Each row is a point. Each table stands for the endless flat space through its points: a line for two points, a plane for three, and so on. The two share one point or none. Which?
(in the rows, 128 means zero)

First:
[[133 148 149]
 [126 152 150]]
Second, 2 rows:
[[135 130 157]
 [141 135 152]]
They share: [147 140 147]

First:
[[100  75 122 141 144 150]
 [ 89  93 115 114 178 134]
 [104 105  97 115 155 140]
 [ 90  98 115 118 183 132]
 [116 110  92 152 138 150]]
Second:
[[125 112 100 128 143 151]
 [ 90  87 120 128 163 126]]
They share: [111 102 108 128 151 141]

First, 6 rows:
[[144 119 102 129 149 138 147 160]
 [157 149 126 120 121 152 145 118]
 [165 143 126 128 127 160 133 150]
 [130 104 100 152 134 114 134 126]
 [163 109 120 113 153 168 136 192]
 [124 111  88 143 113 102 147 114]]
Second:
[[150 122 112 127 122 132 135 139]
 [147 122 100 133 113 147 132 157]]
They share: no point

First:
[[136 106 139 166 103 127 141 113 110]
 [136 136 112 142 127 103 138 137 125]
 [137 109 132 165 109 122 145 119 111]]
Second, 2 rows:
[[150 120 107 138 123 117 125 133 120]
 [129 129 128 156 117 108 146 127 120]]
They share: [136 126 121 150 119 111 139 129 120]

First (6 x 12):
[[158 103 154 146 172 139 156 132 152 111 135  79]
 [191 140 151 108 130  79 143 104 114 108 168  97]
 [144 160 125 131 111 129 103 104 140 170 131 135]
 [184 183 128  78 106  57 124  98 110 137 173 123]
 [165 180 117  77 118  72 123 116 121 147 160 122]
 [150 119 138 157 106 152  98 106 107 148 115 134]]
Second (6 x 12):
[[153 120 119 126 140 136 104 109 104 122 135 116]
 [162 127 147 131 113 121 149 114 141 136 124 112]
 [146 140 122  93 106 138  96 107 116 153 137 147]
 [154 137 139 154 117  99 137 126 109 135 127 111]
 [181 135 142 121 175 145 129 128 107 116 117  94]
 [147 165 135  77 109 133 110 109 101 161 121 131]]
They share: [156 135 132 125 124 124 119 118 113 137 130 122]

First, 3 rows:
[[125 148 102 151 159 158 162 178 119 138 151 120 149 129]
 [112 122 105 141 126 171 156 139 155 107 154 108 140 136]
 [122 130 103 145 140 161 156 149 143 121 152 108 146 134]]
Second:
[[136 143  98 114 143 151 151 151 145 133 126  88 130 142]
 [114 114  93 155 159 157 150 142 148 127 156 119 164 141]
 [122 127 100 154 151 157 155 151 139 127 156 114 156 134]]
They share: [127 134 102 147 147 156 156 154 137 128 151 108 149 133]

First (3 x 20):
[[116 136 128 104 119  92 120 164 149 147 111 142 133 126 111 135 136 146
  146 119]
 [133 129 116 115 138  84 144 144 133 140 122 165 138 137 132 107 148 144
  148 102]
 [123 129 126 105 130  86 130 158 141 146 110 151 136 131 120 121 140 148
  144 112]]
Second:
[[121 140 111 123 104 103 124 152 151 137 141 161 131 124 111 131 134 133
  146 121]
 [124 128 106 122 108 104 120 157 152 135 143 160 138 129 122 120 135 132
  139 118]
 [113 136 133 126 118  77 115 180 191 159 107 146 153 112 134 142 104 136
  170 134]
 [143 127  87 112  94 132 101 162 126 111 157 135 133 144 126 135 162 124
  129  97]
 [139 119 103 122 101 114 105 179 165 128 142 148 145 146 137 132 130 115
  136 110]]
They share: no point

First, 4 rows:
[[158 126  97  97 132 123 131 138 183 127 126 160 109 105 125 159 134 143
  115 121 128 129 121 164]
 [130 102 119 147 132  97 147 114 133 101  72 130 125 117 127 125 122 129
   73  85 154  93  83 118]
 [149 114 101 124 154  99 147 113 136 135 103 125 110 111 119 150 146 144
  101  98 171 108 116 152]
 [149 120 107 106 118 124 129 142 187 108 112 167 117 107 130 146 120 135
  101 116 114 123 104 147]]
Second (6 x 24):
[[156 119 140 120 137 139  90 170 177 117  95  98 108  84 131 165 162 141
  137 102 147  69  98 158]
 [142 128  79 114 130 103 161 104 137 131  94 146 125 121 119 139 139 139
   79 121 146 129 110 155]
 [174 127 141 134 134 121 117 146 163  95 117 121  90 103 128 160 137 122
  128 120 132 100 108 155]
 [143 133  85 101 141 114 142 125 145 146  88 133 132 101 124 150 152 149
   89 122 156 104  97 164]
 [179 135 119 127 147 120 133 119 152 106 134 150 102  96 136 142 115 118
  122 140 147 108 116 161]
 [167 132 119 109 149 152  92 147 165 134 111 118 129  61 145 135 152 134
  140 137 168  63 113 178]]
They share: [146 120 101 121 136 112 141 121 154 120 103 140 114 113 124 149 132 138
 101 107 147 114 107 147]

First (2 x 24):
[[130 127 108 127 149 152 129 117 149 136 159 119 111 103 111 148 100 133
  103 126 110 147 110 108]
 [136 124 112 122 156 156 135 116 143 134 166 119 117 100 108 141  94 131
  104 130 115 143 104 110]]
Second:
[[145 116 136 200 170 135 155 108 157 125 159 148 138 102 121 197 129 111
   63 123 112 134 152 115]
 [138 137 128 166 139 183 142 117 177 143 153 132 120 134  96 182 115 108
  111  98 102 139 116 109]
 [150 111 137 190 143 127 149 136 175 138 149 156 134 110 109 195 130 101
   37 118 116 142 175 100]
 [156 149 143 134 151 175 116 133 144 164 187 117 137 114  88 181 123 142
  124  95 120 196  82 151]
 [155 108 130 110 152 125 117 130 121 141 151 114 102  74 133 165 103 159
   93 135  82 192 110 109]
 [126 134 111 122 169 173 130  89 124 131 155  96  97  94 124 159  96 154
  156 121  79 155  65 120]
 [113 147 105 180 146 180 143 104 185 128 158 133 105 133  98 168  99 104
  112 102 109 105 116 111]]
They share: no point

First, 4 rows:
[[116 142 129 119 153 156 128 102 109 108 127 143 140  92 109 184 130  83
  152 100 129  97 137 112]
 [135 168 126 131 137 155 118  93  93 135 145 132 123  91 128 161 130  86
  151  99 120 100 153 100]
 [159 124 184  83 170 136 163 127 126 108 164  96 108 119  80 149 142 113
  120 140  96 144 120 130]
 [154 179 138 128 139 148 129  99  95 147 160 106 109 108 126 144 127  95
  147 116 108 121 151  88]]
Second:
[[139 147 197  87 135 138 153 112  97 109 164 103 150  94  84 142 124 103
  129 105 128 111 149 138]
 [149 156 185  86 139 141 141 107  89 112 165 109 132  92  81 155 128  92
  139 117 125 113 146 123]
 [144 133 127 137 138 149 170  81 134 154 154 125  88  91 126 152 140 125
  146 153  69 103 102  85]
 [139 159 175  91 141 152 153 110  85 107 148 107 134  82  92 164 132  89
  147 101 124 111 143 120]
 [170 184 148  79 164 152 110 113  66 106 156 114  95  92  76 186 141  63
  162 122 123 131 146  91]]
They share: no point

First (5 x 24):
[[132 104 107 140 133 105 104 166 115 137 171 114  94 159 148  99 123 119
  138 120 135 152 120 162]
 [131 134 138 110 123 128 117 122 115 150 142 130 119 139 110 148 142 171
  103 110 154 119 119 126]
 [143 118 158 128 117 118 137 108 125 142 150 102 119 133  96 152 160 177
  113 116 160 113 109 132]
 [126 129 160 117 106 117 135 107 108 145 134 111 120 125  86 166 169 196
  107 121 160 105 115 118]
 [ 97 141 125 106 103 109 106 142  79 152 125 139 107 134 109 149 151 177
  113 124 142 125 129 121]]
Second, 4 rows:
[[144 112 117 122 131 120 134 123 157 174 121 128 106 150 123 157 148 127
  125  93 158 127 107 153]
 [167 145 148 105 111 146 113  95 112 148 164  91 127 141 106 156 126 165
  115  98 156 151 112 133]
 [150 133 143 113 120 125 118 102 117 163 156  98 116 138 102 152 131 153
  121 102 151 142 122 153]
 [107 100 158 156 144  65 145 142 126 151 167 137 109 147  93 109 163 141
  105 125 147  98 125 171]]
They share: no point
